Each row of a before or after table is a point. The points were changed in one or more steps. Then noise was added and the rows were shuffled. The steps act on how far a point lies along the listed directions, d1 being the first. What was done? A step turns or swaps two directions, mirrors them in a line or flattens them onto one, adds a multiple of one to another, or multiplies one. Angles are multiples of 10 degrees, from the lower direction toward the higher: turns from -170 to 170, lines from 10 to 170 but not 90. Use the fewest steps. Two steps may share a direction if one is a turn and the other turns, adds or multiplies; they go together, in the order done. Otherwise the lowest direction goes first.
In the rows, 128 means zero.

Directions:
(1): [132  78]
(2): [ 78 124]
Before (11 x 2):
[[129 162]
 [179 145]
 [ 85 159]
 [121 129]
 [136 158]
 [111 148]
 [114 197]
 [109 140]
 [ 84 121]
 [154 138]
 [102 173]]
After (11 x 2):
[[ 87 121]
 [108 157]
 [ 95 160]
 [ 50 156]
 [146 138]
 [ 96 139]
 [ 90 145]
 [ 45 190]
 [118 129]
 [ 54 168]
 [166 145]]
Steps: add -1 times d1 to d2

Directions:
(1): [149  67 143 150]
(2): [137 138  80 178]
(3): [107  96  80  93]
(4): [191 136 115 101]
Before (12 x 4):
[[153 106 104 123]
 [154  83 151 166]
 [ 94 198  90 116]
 [137 102 135 100]
 [ 97 138  99 131]
 [116 134 130  83]
 [168 117  98 122]
 [ 95  86  42 115]
 [145 128  82  95]
 [114 190 107 201]
 [ 77  39  77 149]
 [117  89  89  74]]
After (12 x 4):
[[108 186 157 161]
 [ 72  35 110 121]
 [118 137 107 101]
 [140 103 119 113]
 [ 91  81  84  81]
 [152 104 118 111]
 [ 94 198 111 100]
 [118  91  83  75]
 [153  80 151 164]
 [141 128  95  86]
 [ 95 136 114 115]
 [165 115 117 108]]
Steps: flatten d2 and d3 onto the line at 100 degrees

Directions:
(1): [ 88 157 108 134 122  94 141 121  46]
(2): [114 129 199  80  82 141 122  97 113]
(3): [124  44 144 119 143 118 173 155 104]
Before (11 x 9):
[[105 166 161 105 101 138  83 117 162]
 [119 101 196  89  90 161 120  88 115]
 [162 166 209  71  67 192  85  96 182]
 [116 108 119 128 146 130 145 143 100]
 [123 145 110 155 153 108 128 119 113]
 [ 96 127  75 156 128  75 144 162  59]
 [120  69 149  84 147 137 155 148 108]
 [145 144 114 135 151 132 110 137 195]
 [ 93 147 139 156 118 105 128 117  72]
 [ 84 145 189  79  82 116 155  85  36]
 [131  34 186  96 134 144 172 140 103]]
After (11 x 9):
[[112 220  33 174 142 102 121 141  53]
 [123  99 151 110 133 145 138 134 121]
 [108 130 190 122  96 133 116 102 108]
 [ 89 185 100 143 128 106  96 134 113]
 [133  87 203  81  70 142 118 128 154]
 [ 90 132  98 149 134 109 140 114  40]
 [ 78 150 171  91  92 108 160  90  21]
 [137 129 165 123 130 137 117 105 153]
 [114  77 124  99 160 125 160 156  89]
 [139 150  96 144 161 123 115 142 180]
 [112  54 123 131 160 112 186 156  55]]
Steps: swap d1 and d2

Directions:
(1): [111  93 149  87 121 136  88  85  84 154 172  61 105 153]
(2): [109 161 182 158 150 119 138  51 119  99 149 148 108  71]
Before (10 x 14):
[[105 146 211 129 147 125  89  12  79 140 190  86  83  73]
 [117 110 114 100 138 114 118 143 142 147 130 113 135 139]
 [123 130 136  83 133 143  76  95  99 165 160  91  98 142]
 [ 92 194 194 149 167 121 145  32 118  93 135 183 118  50]
 [134 173 196 191 146 124 138  80 147  79 133 199 136  70]
 [153  95  70  92 112 137  98 163 114 189 134  73 123 206]
 [151  86  70  90  90 136 105 159 118 139 157  86 159 190]
 [112 105 140 121 127 112  90 116  85 133 128 117 111 125]
 [106 126 191 130 144 137 119  34  86 108 154 114 102 101]
 [102 116 146 130 134 140 125 119 108 135 126 126 118 139]]
After (10 x 14):
[[163 122  54 128 101 128 145 194 160 110 119 144 178 163]
 [121 124 108 114 140 111 128 156 152 139 120 134 141 130]
 [ 85 134 193  84 150 133  91  16  71 139 178  94  96 107]
 [116  86 152  84 126 145  91  84  77 147 159  67 110 165]
 [122  83 149  69 113 139  53  92  65 191 183  21  97 158]
 [117 134 218 144 139 134  96  32  99 106 179 122 109  96]
 [141 120  94  78 117 147  85 161 125 177 130 106 119 170]
 [170 132  49 136 124 125 141 209 161 160  86 147 152 182]
 [107 111 136 123 131 142 120 136 112 138 119 128 124 150]
 [120  99 118 114 125 115  92 148  99 142 115 117 120 142]]
Steps: turn d1 and d2 by -60 degrees

Directions:
(1): [133 125 156 121 104  94 206 191 132 169 154 122  83 138 200 108 128  87
 125 118]
(2): [ 88 115 134 195 124  84 136  74 125 182 185 114 117 164 107 135 139 174
 145  74]
(3): [ 97 127 127 104 161 101 156 136  83  67 180 165 151 121 111 154  53 104
 103  79]
(4): [105 145 160 131 156  92 190 115 118 102  65 162 159 197 121  91 144 169
 106 165]
(5): [154  68 125 120 115 146 116 202  91 130 154  91 182 193  80 100 148 125
 137 116]
Before (13 x 20):
[[126 126 159 128 131  79 176 133 123 172 130 136 102 158 147 113  90 120
  127 124]
 [120 104 132 122 139 104 166 177 114 130 182 131 138 136 133 118 101 100
  107  90]
 [110 119 110 146 100 136  99 106 135 144 176 151 108  75 101 144 131 132
  139  98]
 [143 133 153 105 138 116 180 171 101 111 136 144 169 159 142  98 114 126
  104 120]
 [163 129 122 132 108 188  70 100 159 117  92 123 124  68  98 133 165 133
  150 152]
 [187 159 129 134 124 190  37  91 178 131  31  94 136 127 100  84 206 164
  155 226]
 [163 157 134 130 155 160 111 104 164 131  18 125 129 134 156  92 188 162
  114 234]
 [116 101 138 150 120  89 144 148  96 124 169 151 143 152  79 105 122 126
  136 109]
 [153 161 143  37 125 158 138 183 171  82  59 145 102  66 182 134 110  86
  112 181]
 [142 176 137 105 122 144 130  85 150 106  37 169 106  87 169 126 169 149
  130 200]
 [141 121 137 125  95 142 112 167  96 148 161 118 132 138 133 125 133 108
  130 122]
 [134 165 120 117 135 164  85  93 161 105  18 135 121  88 131 102 151 132
  131 219]
 [133 150 112 123 130 165  31  73 166  90  46 151 153 105  80 135 136 148
  139 177]]
After (13 x 20):
[[160 144 128 133 107 178  88  96 168 123  93 130 100  53 120 136 162 125
  147 153]
 [138 190 150 106 119 126 160  88 163 123  41 174  76  74 205 128 162 136
  125 198]
 [154 180 144 129 153 142 144  94 182 146  16 140  90 110 202  96 180 150
  109 235]
 [124 122 157 125 133  85 163 125 123 169 130 133 109 163 133 117  89 125
  126 124]
 [176 192 141 138 123 171  66  70 198 145  26 114  90  91 152  92 193 151
  148 230]
 [126  92 134 124 138 107 159 188 104 129 186 127 152 150 119 113 105 103
  109  86]
 [142 124 139 127  99 144 116 170  95 148 163 117 132 135 133 127 133 107
  130 121]
 [116  89 133 151 123 103 124 147  91 118 168 147 157 161  57 106 125 134
  139 112]
 [128 182 134 116 128 142 123 100 176 123  20 142  86  69 178 101 144 115
  128 219]
 [109 119 104 146 106 143  83  99 136 137 172 151 120  76  86 149 132 141
  141 100]
 [148 124 157 101 131 115 188 188  94 113 143 136 176 171 141  90 118 120
  103 119]
 [157 160 165  30 105 133 196 228 175 111  78 141  66  71 239 119 109  55
  109 175]
 [132 163 119 120 126 153  52  76 174  98  44 155 132  96 107 135 134 137
  139 178]]
Steps: add -0.7 times d2 to d1; add 0.5 times d3 to d5

Directions:
(1): [107 137 152 101 161 117 110 161 160 162 108 119 127 151 166 135 120 136
  35  71 147 188  72  98  75  78 135  96 118  79 124 115  91  85 110  95
 188 115 191  87 113  83 130 112 160 147  87 165]
(2): [161 119  60 164 132 139 195 119 154 190 111 164 113 182 152 156 113 121
 121  95 133 105 181 129 122 127  80 140 171 194 169 192 119 157 144 126
 186 116 155 127  83 143 163 149  95 183 131 193]
(3): [160 114  84  76  89 114 125  52 120  95 151 163  75 115 181  96  98 157
 164 123 156 132 126 137 160  88 164 125 102 131 144 169  96  88  65 154
 158 107 135 155 154  66 139  36  76 111 136 135]
(4): [162 148 144  97 185 145 185 104  97 104 132 165 201 133  97 142 105 116
 111 143 123 104 173 212 109  66 106  76 115  87  78 117 114 148 183 141
  94 149 141 137 160  69 106 124  76 141  81 165]
(5): [141 138 166 164 119 131 153  75 123 136 136 116 137 149 118  19 135 173
  85 124 152 106 116 112 129 111  65  86  81 133 186 176 117  99 150 139
 137 204  72 123 124 103 186 169 164 115 107  76]
(6): [147 184 111 126  92 187 148 139 167 143 127 216  86 110 153 101 101 152
 112  97 122 146  94 195 139 148 141 117  97 180 113  94 118 152 145 115
 116 200 189  80 186 186  88 122 161 116 152 105]
Before (9 x 48):
[[130 124 119 132  55 104  89  34 111  80 153 133  68  97 125  49 144 156
  198 163 135 106 135 110 181 137 134 149  87 176 154 157 150 126  96 158
   94 151  49 162 135 125 177 107 110  67 186  46]
 [172  76  77 142 182 126 181 109 114 136 105 108 190 163 110 230 101  73
  164 161 120  83 249 154 151 102  77 149 163 117 105 163 140 178 163 135
  126  58 119 184  93 102 160 107  16 174 114 222]
 [170 111  84  94 119 133 149  87 140 136 120 137  95 138 161 150  79 134
  127  95 170 134 144 134 117  70 148 110 116 140 158 180  87 107  81 132
  172 105 147 153 119  54 145  34  67 155 103 193]
 [ 98 155 170 145 112 148  91 116 127 111 145 131  98 108 116  54 147 154
  128 126 124 134  88 128 131 154 128 140  95 129 150  97 152 118 122 140
  116 186 104 120 162 172 145 143 158  92 153  48]
 [153 120 114 165 107 130 141  62 112 134 140 127  94 128 116  57 144 162
  130 126 131  90 138 114 160 150  67 140 123 158 176 182 118 128 122 144
  123 166  85 151 124 140 181 150 125 113 146  98]
 [ 87 116 135 147 111 108  83 140 144 136 142  71 103 139 148 121 157 126
  121 133 149 136  81  60 142 145 109 146 139 128 144 122 152 102  97 124
  138 123 102 109 106 152 134 146 166 117 146  90]
 [127 117 112 109 155 121 126 113 108 141 138 144 144 139 153 132 124 120
  121 137 147 121 162 147 123  89  96 124 140 110 128 148 108 115 154 124
  153 122 141 159 146  80 152 122 104 140 134 145]
 [154 115  66 118 154 142 181 155 128 145 113 141 134 165 148 218  99  78
  156 119 100 106 193 147 112 134 129 155 206 148 110 148 121 196 139 119
  140  94 193 130 109 152 115 130  79 195 127 196]
 [146 117 124  92 122 111 127  86 106 109 143 120 155 124 116 121 137 131
  167 158 131 105 134 149 158 142 126 128 129 144 147 135 126 122 131 154
  111 124 111 157 130 103 141 113 115 119 125 115]]
After (9 x 48):
[[151  80  93 146 206 123 169 148 145 173  86  95 192 184 131 244 106  72
  101 120 126 121 214 121 114  89  72 137 168  97 108 153 127 160 159 106
  165  51 158 151  70  98 164 120  52 192  93 244]
 [126 128 147  87 155 109 117 125 130 141 123 107 171 143 130 134 139 129
   96 120 137 142  99 127 116 118 123 108 130 112 141 116 109 104 135 125
  145 120 152 121 111  86 139 127 146 138  95 138]
 [148 114  65 122 150 139 177 163 136 155 112 134 127 168 156 217 100  79
  150 112 100 112 185 134 113 139 130 161 208 153 116 150 119 192 134 114
  150  91 198 127 103 159 119 131  86 196 130 196]
 [124 131 147 159 142 125 125 109 139 169 117 108 104 147 129  70 147 160
   51  86 138 135  95  88 113 125  67 117 121 119 169 157 101 105 122 111
  158 162 128 113 107 125 178 162 166 131 114 120]
 [ 93 160 183 141 126 148  87 127 134 116 139 127 111 113 116  58 148 152
  101 116 125 147  75 126 115 139 126 128  90 111 141  85 144 111 125 129
  121 187 119 110 161 161 143 146 164  98 138  57]
 [128 115 107 112 150 120 128 112 111 143 139 146 141 139 151 132 123 121
  126 137 143 116 165 146 128  94  94 127 141 115 133 154 111 116 153 127
  155 119 141 160 144  85 157 121 102 143 136 145]
 [ 76 149 186 116 134  95  63 129 160 150 111  97  99 139 148  78 148 149
   28  81 149 197  47  65  79  78 126  96  83  90 134 109 111  78 106  92
  165 143 145  82 100  87 171 133 189 103 113  98]
 [ 92 116 129 145 101 109  85 125 131 118 151  75 104 127 141 115 158 128
  146 151 144 125  93  70 157 151 115 151 134 132 143 124 156 107  98 135
  123 126  86 122 116 153 130 137 155 109 153  78]
 [169 106  79  97 111 132 149  85 141 136 120 136  88 138 163 150  80 134
  134  97 173 133 145 131 122  76 148 118 118 146 161 184  91 107  77 132
  173 106 144 155 116  60 150  35  68 155 108 188]]
Steps: mirror d1 and d3 in the line at 70 degrees; turn d2 and d4 by -10 degrees
